Rows are points. To make a cloud, some directions were put in groups of two or more. Within a group, all points are equally far from the middle, so they leave a hole (a ring in 2 directions, a hollow ball in 3). The other directions are filled evenly. Then the cloud was stretched, turned, moved and blurred a little. Count the holes, and give their numbers of directions, smallest first.
In the rows, zero is written as 128.

Cloud, 20 rows:
[[ 72 142 122]
 [ 97 184 130]
 [ 80 164 133]
 [101 187 126]
 [195 125 150]
 [ 85 106  90]
 [174 139  84]
 [164  76 143]
 [171 101 173]
 [148 149  70]
 [ 76 154 118]
 [161 154 187]
 [127 129  63]
 [160 162  80]
 [ 90 112 164]
 [118 121  65]
 [130 191 103]
 [170  80 118]
 [156 194 145]
 [124 117 189]]
Holes: 1 (3)

Cloud:
[[152  94  78 158]
 [ 97 181 176  75]
 [149 105 170 167]
 [ 96 133 138  53]
 [137 187 110  85]
 [ 90 101 169 155]
 [ 91  71 102 124]
 [ 55 139 161 129]
 [174  86 126 162]
 [150 175  93 144]
 [149 148  84  85]
 [ 61 135 136 148]
 [ 67  95 101 117]
 [179 159 128 163]
 [160  68 121 125]
 [156 106  77 162]
 [100  67 103 115]
 [139  99 138  67]
 [132 111 149  63]
 [144 131 136  57]
 [ 88  94 182 123]
 [ 85  75 114 140]
 [189 125 144 162]
 [ 85 162 193  86]
 [172 152 127 174]
 [ 67 116 180 124]
 [ 64 124 147  69]]
Holes: 1 (4)

Cloud:
[[121 155 214 126]
 [ 88 134 109 145]
 [151 182 156  72]
 [ 93 142 118  62]
 [ 75 150  64 132]
 [120 148  80 121]
 [115 148  33 141]
 [162 105 166 108]
 [ 87 150 150 111]
 [135 146 146  73]
 [141 101 176 141]
 [183 138 137 135]
 [118 204 150  88]
 [181  79  87 114]
 [120 186 145  91]
 [ 61 113 128 141]
 [117 209 141 115]
 [ 81 174 211 152]
 [109  78 142 104]
 [162 151 140 195]
 [175 141  91 120]
 [128 101 112 136]
 [163 128 215 111]
 [110 226 129 145]
 [109  93 115 155]
 [ 63 141 105 122]
 [106  97 142 100]
 [166 131  77 151]
 [187 174 162 104]
 [ 87 167 185 167]
 [ 85 173 111 157]]
Holes: 0

Cloud:
[[132 163 184 170 195 147]
 [140  96 184 143 112  80]
 [ 80  72 113 153 163  85]
 [133 169 102 129 110 209]
 [121 136  61 100 163  88]
 [ 92  84 174 130 189 105]
 [ 82 173 138  91 168 161]
 [148 132 181  93 179 107]
 [ 77 132 102 154  92 166]
 [ 82 136 176 128 105 190]
 [ 59  91 103 111 129  79]
 [100 117 167 111 202 167]
 [149 173 141 157 209 155]
 [123 112 180 139  91  74]
 [101  51 150 115 141 145]
 [136 163 118 166  62 126]
 [114  66 115 110  71 117]
 [ 91 134 135 143  46 145]
 [141 143 117  97  51 105]
 [180  89 158 167 123 141]
 [126 110 157 160  65  89]
 [ 73 148 106 152 116 175]
 [118 105  92  45  87 135]
 [ 58 118 109  99 127  78]
 [174 126 149  59 100 150]
 [145  88 136 165 167  77]
 [183 183 116 159 160 148]
 [ 83 113  85 166 154 148]
 [ 50 156 114 119 125 134]
 [139 148 190 205 120 136]
 [175  84 169 101 109 134]
 [172  95 134 105 107  79]
 [190  98 157 155 135 162]
 [170 131 183 131 195 132]
 [187  91 136  78 109 133]
 [187 193 158 120 134 178]
 [ 86 145  88 154 145 174]
 [138 203 120 133 109 116]
 [ 62  86 145  85 105 124]
 [177  78 117 148 105 132]
 [107 156  86  68  93 170]
 [119 135 146  70 203 142]
 [123 194 183 130  94 125]
 [103 161  68 101 142 175]
 [160 121 125  73 161  78]
 [ 94 140 168  85  94 180]
 [ 95  91 141  58 175 118]
 [149 129 209 179 116 145]]
Holes: 2 (2, 4)
